Every row gives one point. Examples show where two turns around zero, p and q, send a point. Where does a point land after both, in the order given? Backwards means that the second turn is done in reverse. Each puzzle has new turns, and all numbers are rounded.
In the rows, zero is written as 128.

Turn p:
[121  85  91] -> [115  91  87]
[151 193 125] -> [157 190 131]
[138 122 151] -> [139 118 149]
[102 111 145] -> [101 112 145]
Turn q:
[108  75 151] -> [112  71 144]
[150 121 132] -> [150 121 128]
[130 138 150] -> [133 134 151]
[125 179  79] -> [118 186  89]
Where do these land?
q, then p backwards: [130 119  45] -> [125 122  45]
p, then q: [101 138 149] -> [106 133 156]
p, then q: [126 130 155] -> [131 122 154]
p, then q: [135 162 152] -> [143 154 158]
q, then p backwards: [101 117 140] -> [103 114 141]
p, then q: [175 102 126] -> [171 101 110]

Turn p:
[128 180  89 180] -> [137 189  82 160]
[ 93 128 109  97] -> [ 82 123 118 109]
[132  81 144 121] -> [133  81 144 132]
[120 148 169 124] -> [125 148 170 128]
[166 103 129 119] -> [161 100 126 112]
Turn q:
[102 167 156 143] -> [ 94 172 135 131]
[112  92  91 160] -> [116  86 100 163]
[122  94 112 108] -> [130  88 124 113]
[159 177 119  96] -> [165 170 113  95]
[100 102 157 160] -> [ 89 114 155 157]
[173 137 132 102] -> [175 139 140 109]
Where do these land?
p, then q: [ 81 155 128 158] -> [ 87 162 108 153]
q, then p: [128  77 112 105] -> [133  70 131 124]
p, then q: [141 166 139 123] -> [139 164 130 109]
p, then q backwards: [113  79 122  81] -> [ 90  78 121  98]
q, then p: [146 126 106 131] -> [148 122 109 127]
p, then q backwards: [159 165 161 169] -> [186 158 150 146]

Turn p:
[ 90 133 122 144 142 157] -> [113 138 112 133 128 175]
[ 98  97 136 142 147 142] -> [114 100 123 139 141 165]
[103 117  96 122 124 116] -> [ 99 124  98 120 138 122]
[147 108 118 121 142 108] -> [140 110 122 126 151 107]
[165 106 114 132  90  91] -> [129 107 122 145 115  65]
[160 225 142 144 119 118] -> [153 220 162 140 112 107]
[155 107 139 106 126 152] -> [158 100 133 109 112 129]
[107 131 156 113 134 138] -> [118 125 153 112 127 152]
Turn q:
[140 117 157 148 143 129] -> [137 100 155 130 136 136]
[128 133 120 149 155 109] -> [126 123 141 150 151 107]
[133 147 109 154 143 155] -> [122 132 123 169 141 149]
[ 79 111 122  91  81 122] -> [103 134  92  91  77 107]
[140 119 110 165 114 149] -> [148 110 107 162 123 143]
[128 142 139 108  97  96] -> [144 153 137 106 101 105]
[138 146 150 164 150 155] -> [126 113 159 163 135 159]
[138 110 117  46 142 107] -> [119 159 111  55 160 115]
Where do these land?
q, then p: [135 130 145 112 137 128] -> [133 127 143 110 128 138]
p, then q: [122  95 134 127 135 108] -> [117  96 126 119 142 115]
p, then q: [172 120 107 104 151 151] -> [166 147 112 107 166 137]
p, then q: [147 160 140 132  95 148] -> [157 151 137 130  89 133]
p, then q: [ 75 152 136 126  92 137] -> [ 88 142 120 132  74 134]
q, then p: [ 84 115 107 142 119  83] -> [ 84 124 124 145 152  83]
p, then q: [ 99 157 143 154 101 174] -> [125 140 116 154  73 165]
p, then q: [139  92 119 135 141 101] -> [130  98 125 129 159 103]
p, then q: [180 130 123 121 181 122] -> [162 136 152 123 189 138]

Turn p:
[115 103 167 129 124 114 148 150] -> [121 107 154 122 108 109 150 160]
[ 98 133  98 144 152 161 137 134] -> [106 111 104 148 131 169 144 115]
[132 144 102  78 176 119 131 162] -> [109 141  62 119 154 117 140 161]
[ 87 169 173 132 101 152 144  94] -> [ 72 149 187 118 118 152 119 115]
[102 137 170 134 169  95 101 115] -> [102 113 160 136 185 100 136 140]
[185  75 155 175  87 133  88 150] -> [212  82 164 122 107 125  89 144]
[149 115 115  85  85 140 131 104] -> [137 148 115  85  93 113 108  99]
[162 131 136 121 131 151 152 112] -> [147 151 132  95 126 151 141 128]
[150 151  91 126 149  81 126 118] -> [147 167 101 157 158 103 135 120]
[ 79 153 157 166 107 100 104 150] -> [ 94 111 172 182 128 115 101 147]
[147  98  44 120 127 161 147 119] -> [159 127  59 125  99 155 145  80]
Turn q:
[151 117 137 111 140 160 170  81] -> [146 108 162 117  94 131 177 103]
[ 79 138  90 142 178 126  51 161] -> [107 115  77 111 194 146  64  91]
[129 117 115 110  92 135 127 105] -> [135 121 123 123  81 125 118 132]
[ 95 165  61 148 145 119 112 163] -> [114 158  53 119 161 118 111  98]
[156 147 182 149 101 123 114 115] -> [150 148 176 171 124 130 111 144]
[116 137  96 143 152 151  96 181] -> [128 133  75 126 172 164 114 120]
[155  99 152 168 109  95 137 112] -> [132 105 150 178 125  93 135 156]
[163 112 133  57 131 131 169 121] -> [154 120 153  68  99 127 170 156]
[128 141 170 145 112  88 145 107] -> [114 147 173 154 125  91 126 141]
[108 107 145 108 121 151 159 133] -> [ 99 123 140 114 105 153 153 139]
Where do these land?
q, then p: [147 134 110 178 155  79 122  73] -> [169 134 161 158 165  75 160 108]
p, then q: [166 132 159 161  92 167 141  82] -> [169 141 194 127 102 170 125 128]
q, then p backwards: [161 153 120  90  95 101 158 134] -> [174 124 145 100 110 100 166 143]
p, then q: [118 171 117  86 161 151 119 134] -> [108 137  93  88 143 144 118  87]
p, then q: [148 134 174 131 139 161 102 162] -> [133 111 124 104 156 182 119 159]
q, then p backwards: [128  81 158  97 131 148 115 128] -> [119 111 167 146 126 173 123 148]
p, then q: [ 84 152 135 164 128 145 128 147] -> [ 90 117 126 166 132 165 125 117]
p, then q backwards: [117 108  66  87 124  85  82 149] -> [119 124  51 169 117  83 104 118]
q, then p backwards: [110 102 119 159 164 143 174 165] -> [ 87 127 116 124 195 133 154 127]
q, then p: [101 112 122 125  91 101 138 106] -> [113 119 140 157 101  93 105 124]

Turn p:
[120 156 141 113 111 139 120 129] -> [142 154 137 117 125 152 121 129]
[118 157 139 116 154 146 114 130] -> [149 143 126 117 162 140 113 120]
[113 160 116 136 140 140 182 123] -> [118 169 112 164 155 131 152 133]
[115  74 108 116 124 120 142 109] -> [ 82  97 111 114 119 125 151 140]
[106 105 106 147 121 128 109 115] -> [ 93 109 117 130 119 133 102 127]
[123 149 130 133 137  88 146 225] -> [156 142 183 157 146  84 118 197]
[142 159 163 113 139 106 109 125] -> [161 153 144  99 130 109 121 109]
[171 138 153 155 144 103 129 131] -> [159 126 143 143 119  86 133  97]
[151 153  93 119 133 151 134 107] -> [149 138  77 141 126 142 132 126]
[130  77 155 127 119 153 113 113] -> [112  82 145 109 121 154 142 103]
[118  79 105 133  86 135 108 101] -> [ 85  93 114 117  84 153 120 127]
Turn q:
[157 158 138 128 135  98 172 125] -> [144 131 176 128 146  92 152 134]
[126 148 145 115 185 115 127 124] -> [137 150 130 129 188 120 119 131]
[111 149 146  84 106 130 105 122] -> [100 149 137  99 119 123  87 135]
[130 121  94 157 126 151  97 177] -> [150 123  92 165 100 154 122 164]
[ 96 128  91 136 124 116 146 122] -> [123 142  97 130 113 100 155 122]
[108  95  87 114 117 132 157 126] -> [128 121  92  97 106 119 166 129]
[152 117 136  95 121 172  93 106] -> [134 138 136  93 117 182  98 117]
[ 94 165 159 155 131 139 167  95] -> [ 77 159 156 152 146 119 162 105]
[166 108 137 149 112 109 130 157] -> [152  80 146 145 117 125 126 141]
[112 121 113 150 128  99  91 126] -> [137 123  97 154 120 110 102 109]
[155  96 161 126 122 148 123 127] -> [125  92 146 117 134 165 120 122]
Where do these land?
p, then q: [136 134 105 134 146  94 121 129] -> [149 122 116 135 122  94 109 128]
q, then p: [125 154 131 124 137 160 123 173] -> [152 126 155 158 149 142 108 152]
q, then p: [104 123 134 130 146 109 144 136] -> [111 128 121 131 146  99 126 140]
q, then p backwards: [117 126  98 106 160 110 111 103] -> [138 165 125 112 160 120 115 100]
p, then q backwards: [120  83 114 147  64  91 115 106] -> [102 124 135 126  39 139 127 133]
p, then q: [123 104 128 169  95 100 140  78] -> [ 78 138 115 131  91  96 132  88]
p, then q: [119  81 119 158  94 147 139 104] -> [ 79 117  98 131 101 141 154 106]
p, then q backwards: [125 166 133  99 122 152 144 135] -> [142 144 106 122 162 162 129 128]
p, then q: [151 115 141 103 147 119 139 135] -> [143 110 140 105 144 112 145 135]
q, then p: [161 169 141 121 152 171 129 167] -> [181 123 168 158 163 146 123 129]
p, then q: [128 153 166 117 145 157 104 142] -> [148 138 156 115 159 166 114 120]

Turn p:
[112 144 131 162 114 133 129 142 119] -> [122 122 149 143 115 124 144 160 126]
[110 150 139 149 115 121 132 139 139] -> [118 138 145 123 123 123 151 155 127]
[125 130 129 166 165 115 151  95 151] -> [ 96 129 139 145 172 147 162 114 134]
[109  83 141 111 116 118 119 145 144] -> [129  94 110  84 123 114 131 126 129]
[138 138 111  99 128 120 118 122 126] -> [131 151 107 128 121 125 112 115 118]
[165 140 132 144 148 150 144 152 134] -> [154 137 139 151 158 122 122 142 159]
[118 110 152 105 159 139 109 145 111] -> [151 105 117 107 145 150 101 140 112]
[150 154 151 155 112 113 145  98 140] -> [121 155 174 135 137 119 156 109 128]
[112 134  72  31 115 157 114 123 113] -> [126 159  61 113  71 151  61 111 135]
[120 111 136 145 111 117 156 101 118] -> [121 112 147 131 113 140 159 102 132]
[145  94 136 131 127 148  88 129 131] -> [127  94 135 122 140 102  90 121 123]
[133 149 107 136 126 108 131 147 109] -> [142 142 114 155 117 120 144 143 115]
Turn q:
[121  93 141 143 135 101 154 115 118] -> [116  88 133 104  98 118 131 133 128]
[111 138 143 145 182 127 133 170 131] -> [135  99 131 157 136 146 124 172  88]
[186 105 173 146 160 158 116 115 140] -> [169  92 100 105 156 119 130  91  81]
[139 130 120 126 104 132 108 115 116] -> [118 151 114 125 128 120 134 105 135]
[114 145 118 147  97 168 126 127 128] -> [135 159 133 133 124 164 156 111 133]
[120 138 131 115 105 114 118 106 145] -> [133 146 149 133 121 104 128 113 145]
[112 142 121 126 132 104 133 106 105] -> [ 99 130 140 124 127 106 147 143 136]
[129 141 115 153  94 141 112 161 125] -> [136 159 100 152 107 154 139 125 131]
[109 125 119 108 133 113 127 127 138] -> [117 126 148 137 128 121 109 135 140]
[109 125 112  41  98 125 124 144 119] -> [103 183 150 110 134 126  62 139 152]
[167 144 139 143 118 123 160 132 125] -> [160 127 101 103 125 120 149 146 136]
[120 109 102 142 177 129 124 118 145] -> [114  78 135 151 153 139 127 123 133]
Where do these land?
p, then q: [167 153 120 126 112 155 110 121 118] -> [139 140 115 158 117  94 150 114 108]
p, then q: [121 122 137 109 144 183 175 111 148] -> [171 130 166 147 159 148 113  90 124]
q, then p backwards: [ 91 136 161 124 137  86 135 103 122] -> [123 136 145 167  78 125 102 132 132]
p, then q: [113 116 125 108 161 127 168 147 132] -> [146 117 125 125 165 163 116 124 153]
q, then p: [104 189 114 152 116 103 146 133 131] -> [149 144 143 129 135 112 177 163 166]
q, then p: [158 104 164 129 105 152 135 140 115] -> [141 150 115 142  97 130  91  98 122]
q, then p backwards: [107 111 130 100 129 116  97 160 137] -> [138 147 108 122 126 160  93 111 109]
q, then p backwards: [112 100 131  99  99 123 118 136 104] -> [115 143 120  99 105 147 109 101 141]
q, then p: [163  98  89 161 140 130 131 118 141] -> [ 92 102 101 136 141 123 125  95 161]
q, then p: [145 132 122 146 142 110 104 113 130] -> [115 115 115 144 135 129 159 113 122]
q, then p: [129 128 112 138 122 104 128 113 146] -> [113 124 130 117 138 110 151 117 136]
q, then p: [127 149 131 142 128 147  90 140 111] -> [122 135 137 170 119 153 138 140 124]

Turn p:
[176 128  89 170 134 103  82  72 114 130 155] -> [137 136  48 134 129  96  99  77 130 133 165]
[109 138  89  97 175 111  92 156 112 154 181] -> [110 134 103 113 179 104 120 183 105 100 178]
[179 195  82 142 134 142 148  78 171 128  82] -> [139 175  64  94 135 148 135 102 195 165  85]
[ 99 124 150 118 121 139 153 117  85 137 115] -> [ 98 124 159 114 122 142 150 109  93 133 122]
[115  91 136 114 174 124 119 123 135 139 146] -> [121 108 142 141 157 117 149 130 140 111 171]
[115 154 152 181  98 175 168 139 150 106 104] -> [136 170 145 170  88 166 147 121 133 137  72]
[121  94 146  92 143 111 119 136  94  70 159] -> [155  99 158 108 133 133 117 116 100  66 161]
[114 183 128 136  93 115 146 101 182 139 109] -> [102 167 123 114  95 108 123 133 179 141  79]
[127  93 175 142 150 101  97 165 100 132 122] -> [147  97 166 164 163  95 117 119  91 126 134]
[148 138  83 173  97 127 167  98 179 143  99] -> [125 133  70 139  84 129 155 122 178 161  86]
[146 113 176 118 101 156 142 146 129 142 142] -> [148 132 176 137  99 138 126 137 118 161 146]
[107 115 127  71 132 110 143 191  93 124 137] -> [136  93 163  92 146 131 134 183  82 106 129]
[109  98 132 110 114 149  88 142 119 121 114] -> [111  95 147 145 137 155  91 133 119 124 136]
Turn q:
[ 93 143 134 154 131 135 159 148 122 190 109] -> [107 169 144 133 142 113 135 133  86 182 141]
[ 96 141 117 161 146 156 149 147 142 127 164] -> [ 98 151 110 138 144 154 134 131 106 123 178]
[151  99 186  82 147 148 125 133 144 135 157] -> [144 105 186  85 153 162 143 140 148 115 136]
[144 114 176  88 157  95 159 103 154 108 120] -> [159 121 141  96 165 124 187 136 156 109 101]
[180 150  71 107  76 133 142 124 110 125 118] -> [173 120  89 121  56 140 110 115 122 151 113]
[140  92  67 147 107 124  81 112  58 135 126] -> [107  68  95 132  97  97  54 122 108 139 110]
[184 126 138 130  92 153 135 120 131 110 115] -> [181  98 141 146  95 141 136 115 127 128 133]
[ 95 168 131 110 141 148 151 101 118 125  94] -> [124 166 126 128 136 137 149  94  92 120  89]
[117 111 172 117 100  76  97 145 131 124  91] -> [119 128 173 141 113  75 143 148 168 124  97]
[ 72  85 108 143 144 134 117 141 105 118 189] -> [ 47 100 109 108 140 134 113 141 120 108 165]
[159 100 125 128 111 106 118 115 159 105  86] -> [155  98 123 163 122 119 146 133 168 137  97]
[144 167  99  85 143 137 105 130 177 128 112] -> [153 170 117 132 128 176 109 123 168 130  95]
[112 154 129 156 163 131 172 184 113 131  91] -> [128 174 123 155 137 124 148 182  70 133 127]
[105 140 140 182 133 116  81  89 126 131 219] -> [ 97 123 116 113 163  96  86  80 153  92 207]
Where do these land?
q, then p: [101 105 122 152  87 131 150 160 129 124  92] -> [105 125 130 155  89 108 153 139  92 144  98]
q, then p: [123 106  91 163 117  99 219  99 143 160 136] -> [ 99 113  74  89 119 107 198 167 111 157 157]
q, then p: [125 120 148 141 159 127  85  96 132 102 134] -> [143 120 127 150 153 128 130  96 157  85 134]
q, then p: [169 151 111 102 127 114 119 139 164  85 102] -> [174 135 102 141 114 157 114 135 162 151  91]
p, then q backwards: [102 137 119 121 184 146 108 119 101  88 170] -> [110 167 152 149 175 153 130 127 131  92 172]
q, then p: [123  98 107 112  68 117  96 130 111 198 142] -> [ 67 101 157 132 112  84  88 148 145 164 153]
p, then q: [123 132 161  92 141  90 137 140 131 132 154] -> [140 134 147  94 127 108 152 157 153 100 127]
q, then p: [122 105 139 120 182 156  95 189  99 141 116] -> [137 127 176 169 180 145 100 144  83 117 119]
p, then q: [157 118 132 187  84  76 130 134  92 118 101] -> [147  82 106 139 110  64 108 114 122 163  84]
p, then q: [137 137 101 107 138 169  69 115 207 131 151] -> [113 167 124 163 144 181  92 134 187 121 178]
p, then q: [107 187 136 147 149 129 120  90 122 118 126] -> [130 179 104 133 141 124 131  91 124  99  99]
q, then p backwards: [135 161 166 130  95 171 132 130 113 141 153] -> [138 116 178 114 118 147 137 108  96 107 162]
p, then q: [141 108 133  90 132 139 203 124 120 126  86] -> [148 106 161 101 127 166 184 125 105 167 108]

Turn p:
[149 134 117 131 108 147  95 119  83  88 163 142] -> [142 134 140 133 112 127 111 135  66 102 173 129]
[120 107 167 100 133 110 143  99 133 132 182 136] -> [103  97 150 150 122 135 165 115 133 159 174 127]
[126 100 188 154 145 134  93 130  96 149  95 140] -> [ 91 127 163 146 153 106 117 115  83 151  81 144]
[101 111 121 171  83 148  97 157  95  92 100 107] -> [112 157 122 120 100 113  74 133  81 112  99  80]
[146 163 166  92 113  98 164 177 125 133 124  91] -> [116 142 174  72 113  98 160 161 170 133 129 122]
[104 141 113 143 110 112  99 109  94  78  88 106] -> [107 177 100 128 127  86 105 111 101  92 133 105]
[106  89 114 156 155 109 174 153  91 153 127 129] -> [151 115 130 122 152 135 169 112 112 146  86  72]
[157 152 109 167 146 122 120  86 180 165 125  88] -> [166 126 120 169 167 107  87 131 191 139 132 142]
[131 145 106 104 180 154 129 152 165 135 181 115] -> [138  78 139 109 160 177 124 144 165 100 157 132]
[100 139 101 117  87  95  93 123 158 172 156 173] -> [128  84  57 124 111 116 124 160 121 172 148 150]
[146 122  94  84  96 124 120 114 105 144  88 150] -> [152 151  96  90 103 116 133  96 108 142 126 169]
[144 131 115  76 135 164 184 108 177 162  89 123] -> [146 155 124 107 121 178 142  96 200 151 113 172]
[152 114 102 149 147 112 156 151 181  93  95 110] -> [149 124 125 143 106 124 130 119 184  75  85 114]
[109 143 179 148 155 163 125 115 107  97 178 181] -> [ 89 124 155 177 146 173 152 163  76 118 155 133]
Turn q:
[150 138  98 125 150 133  76 140  99  66 113 155] -> [179 118 151 102  87 113 131 100 135  68 112 132]
[148 156 127 138 159 144 130 188  93 111 100 182] -> [153 144 120 138 104 139 169 141 137  59 104 177]
[112 123 146 129 135 167 104 183 175 111 122 173] -> [144 115 159 131 134 177 139 145 195 108 110 157]
[105 112 126  98 117 109 189 122 168 113 166 111] -> [102 115 109  89 189 106 134 156 149 158 134 107]
[131 185 114 145 155 166  67 139 160 129 104 140] -> [146 130 114 131  82 193 100  93 165  95 119 134]
[138  97 133 150 133 147 123  90  35 142 164 109] -> [141 124 154 160 132 100 122 126  44 105 187 119]
[195 110 121 117 113 138 124  79  94 146 134  95] -> [159 130 124 129  93 118 140 131  65 161 161  86]
[ 93  63 123 113 117  64 154 140 159 163 160 149] -> [118 127 147 111 195  97 102 161 126 191 101 171]
[143 151 191 184 144 136  99 166 116 106  86 119] -> [133 183 147 192  91 129 145 112 173  90 130 127]
[134 158 125 119 153 113 147 106 173 143 143 103] -> [119 155  83 100 143 146 108 123 140 151 136 106]
[ 98 109 131  83 139 113 144  78 135 154 123  93] -> [ 83 139 138  97 153 135 109 125  88 161 119  91]
[131 141 147 123 106 141 132 166 107 107  92 173] -> [119 119 144 138  99 127 181 135 148 100 109 162]
[ 98  92 115 147 108 105 187  92 159 138 127 134] -> [109 109 112 135 197 111 143 108 121 179 112 126]
[115 155 125 113  85 107 124  98 139 143 159 117] -> [ 94 106 111 106 115 114 106 118 130 165 160 133]
[128 129 100 135 104 137 121 132 110 148 126  66] -> [117 104 109 159 105 115  94 146 106 132 128  90]
Where do these land?
p, then q: [109  93 145 106 154 164  95 108 155 157 132 109] -> [131 124 176 129 152 179 102  96 108 139 133 130]
p, then q: [167 130  86  94  91  96 147 160  93 123 160  91] -> [133 136 125  78 100  87 141 182 126 174 160 104]
q, then p: [161 125 128 115 113 111 153 197  46 110 139 109] -> [137 120 129 104  77  77 175 172 112  90 107  78]
q, then p: [107 104  95 167 138 139 135 115 157  83 110 197] -> [141 138 141 188 132 148 159  69 150 111 107 173]
q, then p: [161 161 122 121  96 142 150 141  89  68 182 116] -> [150  80 133 120  72 113 163 124 148 106 169  80]
p, then q: [133 132 136 167 121 118 104 146 181  91 123 167] -> [146  92 143 172 128  96 134 114 168 115  91 143]
q, then p backwards: [ 88 126 150 119  93 140 104 104 129 178 111 113] -> [100  94 186 126 113 164 110 117 139 130 145 133]
p, then q backwards: [ 75 114 161 111 155 109 127  92 140 161 111  74] -> [ 73 132 155 146 104  98 156  88 180 110 127 111]
p, then q: [110 124 157  87 161 103  97  80 127 170 114 139] -> [121 141 127 104 189 149 113  97  88 136 118 173]
q, then p: [127 149 124 136 125 161 162 147 185 109 101 173] -> [148 139 115 146 114 192 133 105 176 118  97 140]
q, then p backwards: [173 158  97 130 118 134 128 151  83 102 113  91] -> [133 118  91 152  91  82 126 149 132  78 132 145]
q, then p: [ 97 139 126 136 167 118 113 118 121 183 148 120] -> [113 127 110 123 165 138 101 144  75 111 144 146]
q, then p: [156 108 138 176 131 130 148 105 159 130 121 166] -> [178 136 139 165 158 148 146 130 148 143 122 153]
